Every row gives one point. Each copy is the shape, with its points in the same order, turned, moved and blurred by noise. Is it also mirrored, or only turned?

Shape:
[[ 0.22 -0.36]
 [-0.19  0.06]
 [ 0.41  0.46]
 [ 0.38  0.05]
 [ 0.23 -0.06]
 [-0.09 -0.25]]
Copy 1 (6 x 2):
[[-0.19  0.32]
 [ 0.05 -0.25]
 [ 0.66  0.23]
 [ 0.24  0.32]
 [ 0.10  0.21]
 [-0.20 -0.07]]
Copy 1 is: mirrored
Copy 2:
[[-0.03 -0.48]
 [-0.15  0.13]
 [ 0.56  0.12]
 [ 0.32 -0.21]
 [ 0.15 -0.23]
 [-0.22 -0.22]]
Copy 2 is: only turned
Copy 3:
[[ 0.32  0.01]
 [-0.25 -0.10]
 [ 0.01 -0.76]
 [ 0.23 -0.42]
 [ 0.15 -0.24]
 [ 0.00  0.10]]
Copy 3 is: mirrored
Copy 4, 6 rows:
[[ 0.29 -0.24]
 [-0.25 -0.04]
 [ 0.17  0.57]
 [ 0.27  0.17]
 [ 0.21 -0.02]
 [-0.01 -0.29]]
Copy 4 is: only turned

Shape:
[[-0.81 -0.10  0.11]
 [ 0.03 -0.45  0.18]
 [ 0.03 -0.22  0.41]
 [ 0.16 -0.11  0.12]
 [ 0.01 -0.01  0.10]
 [ 0.20 -0.57  0.06]
 [ 0.35  0.46  0.10]
 [ 0.06  0.00  0.00]
 [ 0.08 -0.32 -0.05]]
Copy 1:
[[-0.27  0.75 -0.08]
 [-0.42 -0.16 -0.19]
 [-0.43 -0.12  0.13]
 [-0.14 -0.21  0.05]
 [-0.08 -0.03  0.09]
 [-0.38 -0.32 -0.34]
 [ 0.29 -0.29  0.46]
 [ 0.01 -0.10  0.02]
 [-0.14 -0.16 -0.25]]
Copy 1 is: only turned
Copy 2, 9 rows:
[[-0.47  0.06  0.54]
 [ 0.05 -0.45 -0.04]
 [ 0.28 -0.26  0.12]
 [ 0.20 -0.09 -0.19]
 [ 0.12 -0.02 -0.05]
 [ 0.07 -0.58 -0.25]
 [ 0.47  0.42 -0.30]
 [ 0.03  0.02 -0.15]
 [ 0.00 -0.30 -0.24]]
Copy 2 is: only turned
Copy 3, 9 rows:
[[-0.55  0.41 -0.48]
 [-0.08 -0.35 -0.28]
 [-0.31 -0.36 -0.04]
 [ 0.04 -0.20  0.07]
 [-0.14 -0.13  0.04]
 [ 0.16 -0.54 -0.33]
 [ 0.02 -0.03  0.62]
 [ 0.01 -0.06  0.07]
 [ 0.13 -0.24 -0.17]]
Copy 3 is: only turned

Shape (7 x 4):
[[ 0.01  0.02  0.37 -0.31]
 [ 0.28 -0.07  0.22  0.05]
 [-0.10 -0.30 -0.05  0.40]
 [-0.44  0.36  0.13  0.42]
 [ 0.17  0.12 -0.23 -0.42]
 [ 0.15 -0.15 -0.49  0.04]
 [-0.36 -0.25  0.27  0.22]]
Copy 1 (7 x 4):
[[ 0.50  0.00  0.22  0.01]
 [ 0.28 -0.08 -0.06  0.39]
 [-0.26 -0.25 -0.04  0.22]
 [-0.37  0.37  0.34  0.08]
 [ 0.39  0.13 -0.36 -0.22]
 [-0.09 -0.15 -0.54 -0.08]
 [-0.16 -0.22  0.37  0.11]]
Copy 1 is: only turned
Copy 2:
[[-0.15 -0.25 -0.18 -0.40]
 [ 0.28 -0.29  0.00 -0.24]
 [ 0.30 -0.41 -0.10  0.33]
 [ 0.17  0.22 -0.57  0.31]
 [-0.25 -0.04  0.32 -0.26]
 [ 0.07 -0.21  0.42  0.30]
 [ 0.09 -0.48 -0.45  0.09]]
Copy 2 is: mirrored
Copy 3 (7 x 4):
[[-0.05  0.18 -0.20 -0.44]
 [ 0.20  0.09 -0.30 -0.02]
 [-0.07 -0.39 -0.40  0.20]
 [-0.62  0.00 -0.19  0.31]
 [ 0.13 -0.05  0.37 -0.26]
 [ 0.19 -0.46  0.18  0.13]
 [-0.33 -0.27 -0.52 -0.13]]
Copy 3 is: mirrored
Copy 4, 7 rows:
[[-0.11  0.45  0.02 -0.04]
 [ 0.24  0.16  0.14  0.15]
 [-0.04 -0.27  0.18  0.44]
 [-0.34 -0.36  0.42 -0.29]
 [ 0.08  0.10 -0.48 -0.15]
 [ 0.19 -0.31 -0.38  0.20]
 [-0.36  0.01  0.32  0.33]]
Copy 4 is: mirrored

Shape (12 x 6):
[[ 0.20  0.23  0.05  0.12 -0.30  0.36]
 [ 0.43  0.46  0.16  0.03 -0.22  0.14]
 [ 0.53  0.08 -0.09 -0.42  0.42 -0.41]
 [ 0.40 -0.09 -0.34  0.00  0.45 -0.38]
 [ 0.20  0.15  0.15  0.13 -0.03  0.40]
 [ 0.53 -0.05 -0.18 -0.46  0.16 -0.04]
 [ 0.02  0.17  0.02  0.20  0.43 -0.29]
 [ 0.22 -0.13 -0.15 -0.41  0.16 -0.21]
 [-0.28 -0.05  0.21  0.12 -0.33  0.00]
 [-0.09  0.03 -0.18  0.39  0.19 -0.36]
 [-0.25 -0.46  0.35  0.33  0.19  0.39]
 [-0.24  0.07 -0.15  0.16  0.47  0.06]]
Copy 1 (12 x 6):
[[ 0.39  0.25 -0.03 -0.50  0.00  0.04]
 [ 0.39  0.49  0.15 -0.40 -0.06 -0.21]
 [-0.12  0.24 -0.11  0.29 -0.15 -0.68]
 [-0.21  0.14 -0.25  0.46 -0.35 -0.27]
 [ 0.44  0.18 -0.07 -0.25  0.05 -0.01]
 [ 0.01  0.09 -0.34 -0.06 -0.18 -0.66]
 [-0.03  0.16  0.06  0.44  0.01  0.04]
 [-0.13 -0.09 -0.18  0.01 -0.12 -0.40]
 [ 0.08 -0.31  0.22 -0.35  0.21  0.19]
 [-0.14 -0.03  0.12  0.24 -0.11  0.29]
 [ 0.62 -0.59 -0.13  0.18  0.24  0.26]
 [-0.02  0.10 -0.22  0.23  0.25  0.19]]
Copy 1 is: only turned
Copy 2 (12 x 6):
[[ 0.16  0.17  0.28 -0.37  0.15  0.07]
 [ 0.07  0.35  0.29 -0.16  0.36 -0.16]
 [-0.03 -0.02 -0.51  0.08  0.20 -0.74]
 [ 0.06 -0.48 -0.36 -0.07  0.21 -0.53]
 [ 0.26  0.17  0.12 -0.15  0.21  0.25]
 [ 0.13  0.19 -0.46 -0.13 -0.03 -0.59]
 [-0.17 -0.42 -0.17  0.09  0.42 -0.03]
 [-0.10 -0.03 -0.47 -0.04 -0.06 -0.35]
 [-0.37 -0.04  0.16 -0.11 -0.09  0.35]
 [-0.25 -0.58  0.01 -0.08  0.27  0.00]
 [ 0.21 -0.27 -0.10  0.19 -0.22  0.66]
 [-0.03 -0.36 -0.40 -0.14  0.39  0.32]]
Copy 2 is: mirrored

Shape, 13 rows:
[[ 0.27 -0.31 -0.20  0.33 -0.14  0.24 -0.07  0.46]
 [ 0.38 -0.28 -0.32  0.21  0.44  0.21  0.07 -0.24]
 [ 0.24  0.06 -0.30  0.08 -0.09 -0.05 -0.16 -0.14]
 [ 0.21 -0.31 -0.23  0.09 -0.05 -0.02  0.33  0.32]
 [-0.68  0.05  0.32 -0.12  0.25 -0.36  0.05  0.12]
 [ 0.64 -0.14  0.05  0.12 -0.07  0.54  0.36  0.47]
 [-0.44 -0.04  0.32 -0.17 -0.01 -0.31 -0.04  0.33]
 [-0.41 -0.05  0.51 -0.05  0.22 -0.33 -0.39  0.28]
 [ 0.17 -0.38 -0.02  0.36 -0.06  0.15  0.10 -0.21]
 [-0.57  0.04  0.12 -0.09 -0.01  0.20 -0.10  0.23]
 [-0.39  0.18  0.39 -0.21  0.10 -0.34 -0.09 -0.13]
 [ 0.31 -0.30  0.20  0.24 -0.21  0.23  0.46 -0.02]
 [ 0.32 -0.55 -0.21 -0.22  0.00  0.20 -0.06 -0.19]]
Copy 1:
[[ 0.50 -0.19  0.15 -0.29  0.06 -0.38  0.01  0.10]
 [ 0.70  0.33  0.04  0.40  0.08 -0.16  0.07 -0.07]
 [ 0.24  0.14 -0.32  0.09 -0.13 -0.12  0.13  0.06]
 [ 0.40 -0.10 -0.09 -0.08  0.45 -0.34  0.21 -0.07]
 [-0.47  0.22 -0.03 -0.01  0.69  0.22 -0.35 -0.15]
 [ 0.89 -0.38  0.19 -0.23  0.21  0.06  0.36 -0.11]
 [-0.35  0.05 -0.06 -0.32  0.53  0.10 -0.23 -0.22]
 [-0.29  0.17 -0.03 -0.31  0.33  0.20 -0.64 -0.31]
 [ 0.27 -0.02  0.22  0.29 -0.03 -0.30  0.11 -0.21]
 [-0.27  0.18  0.29 -0.25  0.35  0.20 -0.07  0.14]
 [-0.43  0.20 -0.20  0.03  0.33  0.34 -0.21 -0.29]
 [ 0.36 -0.36  0.20  0.18  0.18 -0.14  0.34 -0.38]
 [ 0.41  0.45  0.06 -0.05  0.00 -0.29  0.34 -0.37]]
Copy 1 is: mirrored
Copy 2, 13 rows:
[[-0.16 -0.18  0.10  0.45 -0.08 -0.11  0.06  0.52]
 [-0.74  0.04  0.16  0.17  0.10  0.21 -0.03  0.04]
 [-0.09  0.04  0.13  0.21  0.35  0.07  0.04 -0.04]
 [-0.24 -0.24 -0.07  0.08 -0.18 -0.20  0.24  0.24]
 [ 0.37  0.41 -0.39 -0.08 -0.51  0.39  0.18 -0.18]
 [-0.30 -0.27  0.49  0.00 -0.22 -0.37 -0.18  0.60]
 [ 0.51  0.07 -0.27 -0.05 -0.40  0.26  0.16 -0.01]
 [ 0.52  0.12 -0.15  0.14 -0.49  0.64  0.02 -0.03]
 [-0.38 -0.03 -0.07  0.38 -0.07 -0.07 -0.29 -0.06]
 [ 0.34  0.48 -0.29  0.01 -0.23  0.16 -0.06  0.31]
 [ 0.43  0.28 -0.18 -0.16 -0.22  0.35 -0.05 -0.36]
 [-0.29 -0.19  0.06  0.12 -0.32 -0.40 -0.35  0.05]
 [-0.44 -0.30 -0.22  0.02  0.22  0.17 -0.24  0.19]]
Copy 2 is: mirrored
Copy 3, 13 rows:
[[ 0.37 -0.01 -0.11  0.47  0.05  0.26 -0.41  0.14]
 [ 0.49 -0.45 -0.33  0.06 -0.25 -0.24  0.02  0.19]
 [ 0.13  0.09 -0.16  0.02 -0.24  0.09  0.10  0.25]
 [ 0.04 -0.07 -0.22  0.54  0.08 -0.06 -0.19  0.06]
 [-0.13  0.33  0.45 -0.02  0.39 -0.64  0.05 -0.08]
 [ 0.19 -0.54 -0.30  0.50  0.26  0.49 -0.17 -0.22]
 [-0.19  0.30  0.48  0.15  0.44 -0.33 -0.07  0.08]
 [ 0.19  0.28  0.73 -0.04  0.53 -0.32 -0.03  0.19]
 [ 0.26 -0.25  0.12  0.35 -0.39 -0.04 -0.03  0.02]
 [-0.07  0.24  0.35 -0.16  0.20 -0.19 -0.37 -0.21]
 [-0.16  0.24  0.50 -0.17  0.26 -0.36  0.34  0.02]
 [ 0.04 -0.39  0.04  0.58 -0.15  0.12  0.03 -0.23]
 [-0.01 -0.48 -0.02  0.11 -0.27  0.00 -0.19  0.43]]
Copy 3 is: only turned
Copy 4 (13 x 8):
[[ 0.39  0.05 -0.10  0.01  0.09  0.48  0.39 -0.07]
 [ 0.45  0.22 -0.06 -0.54 -0.36  0.13 -0.14 -0.11]
 [ 0.00 -0.06 -0.35 -0.22 -0.16  0.01  0.06 -0.19]
 [ 0.44 -0.14 -0.05  0.13 -0.13  0.18  0.12  0.19]
 [-0.44  0.37  0.22  0.34 -0.19 -0.44  0.08  0.33]
 [ 0.75 -0.20  0.10 -0.23  0.50  0.22  0.15  0.00]
 [-0.31  0.26  0.11  0.46  0.04 -0.21  0.03  0.26]
 [-0.38  0.68  0.14  0.43  0.08 -0.21  0.02 -0.02]
 [ 0.17 -0.09  0.20 -0.23 -0.24  0.29  0.00 -0.26]
 [-0.42  0.26  0.10 -0.03  0.14  0.02  0.26  0.32]
 [-0.52  0.25  0.05  0.19 -0.07 -0.48 -0.17  0.09]
 [ 0.34 -0.37  0.40 -0.08  0.07  0.11 -0.03 -0.11]
 [ 0.16  0.05 -0.18 -0.27 -0.15  0.46 -0.40 -0.01]]
Copy 4 is: mirrored

Shape:
[[-0.16 -0.09  0.11  0.23  0.13 -0.33 -0.10 -0.23  0.23]
 [ 0.17  0.29  0.35  0.02  0.42  0.11 -0.16  0.29  0.12]
 [ 0.10  0.10  0.25  0.21 -0.04  0.03  0.06  0.11  0.38]
 [-0.18 -0.36 -0.69 -0.21  0.08  0.00 -0.24 -0.08  0.09]
 [ 0.24  0.68  0.29  0.24 -0.07  0.36  0.03  0.54  0.16]
 [-0.23 -0.17 -0.30 -0.02 -0.20 -0.06 -0.36  0.14 -0.37]
 [ 0.39  0.35  0.24  0.06  0.18 -0.10  0.02  0.04  0.05]
 [ 0.58  0.26  0.32  0.37  0.06  0.12  0.10  0.04  0.11]
 [ 0.03  0.27  0.22  0.26  0.15  0.47  0.35  0.37 -0.23]
 [-0.09 -0.29 -0.01 -0.27 -0.14  0.40 -0.35  0.06 -0.12]
 [ 0.42  0.14  0.43 -0.05  0.03  0.15  0.20  0.81  0.02]
 [-0.30 -0.14 -0.27 -0.50 -0.17 -0.07 -0.08 -0.22 -0.09]]
Copy 1:
[[-0.27 -0.18  0.00  0.10  0.02 -0.21  0.05 -0.41  0.45]
 [-0.09 -0.21 -0.10  0.02  0.78 -0.36  0.19  0.00  0.10]
 [ 0.13  0.07 -0.10  0.02  0.19 -0.26  0.37 -0.16  0.32]
 [-0.12 -0.05  0.01 -0.40 -0.16  0.41 -0.40 -0.28  0.08]
 [ 0.39  0.26 -0.03  0.17  0.76 -0.42  0.36  0.25 -0.07]
 [-0.15  0.03 -0.21  0.04  0.00  0.11 -0.65  0.10  0.16]
 [ 0.06 -0.35  0.05  0.22  0.39 -0.31  0.32 -0.02 -0.12]
 [ 0.14 -0.24 -0.03  0.21  0.26 -0.23  0.64  0.20  0.09]
 [-0.20  0.44 -0.24  0.02  0.41 -0.26  0.41  0.32 -0.22]
 [ 0.01 -0.08 -0.64 -0.15  0.27  0.24 -0.33 -0.03  0.07]
 [ 0.28 -0.05 -0.32 -0.28  0.54 -0.75  0.25  0.28 -0.23]
 [-0.11 -0.01 -0.37  0.08 -0.13  0.20 -0.40 -0.50 -0.11]]
Copy 1 is: mirrored
Copy 2:
[[ 0.13  0.09  0.40 -0.07 -0.06  0.03  0.18 -0.14 -0.24]
 [ 0.47 -0.13  0.11 -0.13  0.27  0.50 -0.19  0.07  0.07]
 [ 0.11 -0.03  0.07  0.18  0.03  0.31  0.22 -0.05  0.06]
 [-0.46 -0.11  0.27  0.10 -0.05 -0.28 -0.49  0.00 -0.50]
 [ 0.37  0.16 -0.18  0.25  0.36  0.71 -0.08  0.27  0.50]
 [-0.21  0.38  0.29  0.00 -0.27  0.21 -0.63 -0.11 -0.17]
 [ 0.20 -0.06  0.10 -0.29  0.10  0.40  0.08  0.25  0.18]
 [ 0.18  0.05 -0.15 -0.20  0.01  0.66  0.26  0.25  0.06]
 [ 0.38  0.24 -0.52 -0.01  0.08  0.39 -0.29 -0.06  0.14]
 [-0.33 -0.08  0.09 -0.04  0.01  0.38 -0.53 -0.45 -0.16]
 [ 0.50 -0.28 -0.26  0.15 -0.18  0.69 -0.25  0.14  0.44]
 [-0.46  0.01  0.27 -0.17 -0.11 -0.21 -0.47 -0.30  0.07]]
Copy 2 is: mirrored
